Each row is a point. Any point is a mix of the corners, with weights that add up to 1. It lies inside the corners' shape when no weight is negative. Say inside or outside, and name the corners with a negative weight.

Corners:
(1): [-18  -8  -3]
(2): [ 31  -4 -43]
(3): [-29 -32  60]
(4): [0 5 8]
Points:
[-2  2  8] -> inside
[-16 -24  35] -> inside
[-13 -10  -2] -> outside (4)
[-12 -10  18] -> inside
[-17  -8  23] -> outside (2)

Corners:
(1): [ 22 -28  22   0  11  26  -7 -23   4 -47   1]
(2): [-16  -3  15  32 -42 -24   4  -9  -1 -10  16]
(3): [ -3  14 -24 -21   0   6  18 -16  -6  17  22]
(4): [-12  22  26  -4 -12  15   6 -12  -8  17   2]
(5): [-30 -16 -10  14 -60 -23   5   1  20 -19 -18]
(6): [  4 -16   1  -6   6   7  25  -1  12  27  13]
(7): [-10 -12   1 -14  17 -15   9  11 -15   1   7]
(8): [-49  -8 -29  32 -39  -6 -34   1  12 -10   1]
(9): [ 48   7   2   1  17  -8 -14  -2   9 -18   2]
(10): [  7  -2   6 -13  13  18  14  25   1  -2  38]
(11): [-25   0  -5  17  37  12  45  13  -7 -22  10]
(12): [ 32 -11  26 -10  21  -5 -34 -26  33 -45  10]
Points:
[  0  -8   9   3   1   5  -2 -14   4 -19   2] -> outside (10)
[-10   1   1   5  -3  -2   9   4   3  -2  14] -> outside (1)
[-15  -5  -5  15 -16   4  17 -11   8   5   2] -> outside (7, 10, 12)
[  2 -10   7   3  -6   3   1 -12   5 -16   1] -> outside (10)
[ 5 -1  4 -1  9  4  5 -2  1 -7 14] -> outside (5)
[-10  -6   4   2   0   7   9  -3   2  -9   9] -> outside (9)
[-2 -2  3 -6  0  2  1 -6  7 -9  3] -> outside (2)
[ -8   2  -5  -3 -15   2  10  -5  -4   8   9] -> outside (11, 12)

Corners:
(1): [  8  11   5 -15  -3 -40  26  -4  -3 -37  22   9 -29   4  15  -9 -17   8
 -31  -5]
(2): [ 34  -1  -9  24 -17  30  -2 -12 -20   4  -6   4   4 -16  15 -30  -7 -20
  10  40]
(3): [-25  24  -5   9  12   5  23  -7   3  28  -3   6  -1 -18 -10  16  21 -11
 -13  18]
(4): [ 12  -8  -7   8  18  21 -11  11 -41  14  10 -11   5 -25   2  25 -17 -26
   0   9]
(5): [-32   6   5 -36   8  -1  -4   5 -29  -4  -1  -2  20  14  16   6  -4  17
  18 -20]
(6): [-21 -41   8  13   3   1  -2  -9  -4 -18  -2  -1  10  16   5   8  -6 -22
  17 -15]
(7): [ 19  -3 -46 -18   8   9  49  -6  -7   3   7   8 -21   0   5  35   5   7
   0 -11]
(8): [ 13  -4  29 -29  -5 -15  28 -14 -10  -7  10  37 -12   1  11  22  10   5
 -17   4]
(9): [ 30 -27  -2  27  25  -6  -1  -8   1 -12 -26 -60  13  23  16   8 -15  -3
  -2   8]
(10): [ 10 -11  10 -24  11   5  -6   1  25   6 -29  -6 -47   6  -7   6   9  10
  -5 -19]
(11): [  1   7  12  10 -10 -18 -16  13 -11   0   2 -28  -9 -26  -3  21  17 -16
  40  -5]
(12): [-47   0  -4   9   9   2   1 -28   5   2   5  11 -13 -15  24  -8 -10  27
 -16  15]
(13): [ -5  14 -14  -1  -6   0   9   4  -1 -14  29  24  14  -1  37  12   6  11
 -31  -3]
(14): [ 19  -2  -2 -47  37  -7 -12  -4   0  16 -27  15  -7  19  -3  13   4 -27
  22  -4]
(15): [-11   5  25 -13   8  17  -6 -31   4  -2  -3  -4   5 -19  -9   3 -24   2
  21 -13]
(16): [-17 -30  -1 -19 -13  -4  -3  -3  14 -36 -11  17   7  -7   2   0 -42   7
  -1  12]
(17): [  0 -16 -23 -35  22   7 -14  -3   9   3  26 -33  -3   9   6   3  -7   3
 -35  15]
(18): [  1 -19  17  -3  -6   2 -25 -22  10 -24 -22 -13 -11  24 -30  20   3  -1
   9  -3]
(19): [-10 -13  -5  -6 -28  -5  -8  -6   5  28 -19   8  -8  26  17  16  -2  -8
  11 -10]
(20): [-15  21  -1   6   3   3  15  13  -5 -25  38 -19 -11   8  37  26  -5  -2
 -19  17]
(21): [-10 -14   4  25   6 -15  13   8   1  11  -2  16  -1  21   7   2 -12   4
  28   0]
Points:
[  6  -9  -3  -8  -8   4  -1  -7  -2 -11   6  -9  -6  12  17   5 -16  17
 -16   5] -> outside (3, 6, 11, 14)
[-8 -6  0 -9  6 -6  5 -3  0 -5  1 -1 -7  6  9 14 -5  1 -1 -4] -> outside (2)
[ 22  16 -15 -19  18   0   2  18 -13 -13  10  -8 -13  -7  -5  12   4 -14
   5   9] -> outside (6, 8, 9, 12, 15, 19)
[-1 -7  0 -6  4 -2  5 -6 -2  1 -4 -5 -9  6  4  9 -5 -3  4  2] -> outside (13)
[ -3 -11   0 -10   5  -2   1  -3  -2  -2  -5  -2  -8   6   4   9  -4  -3
   1   1] -> outside (13, 15)
[  4  -4  -3 -10   3  -6  16  -6  -4  -6   4   7 -10   4   8  13  -3   1
  -4  -2] -> inside
[ -8 -16  -5 -20   8  16   0 -17   3  18 -13  27   0   6  -5   4  -6   3
   2  -3] -> outside (1, 9, 11, 20)
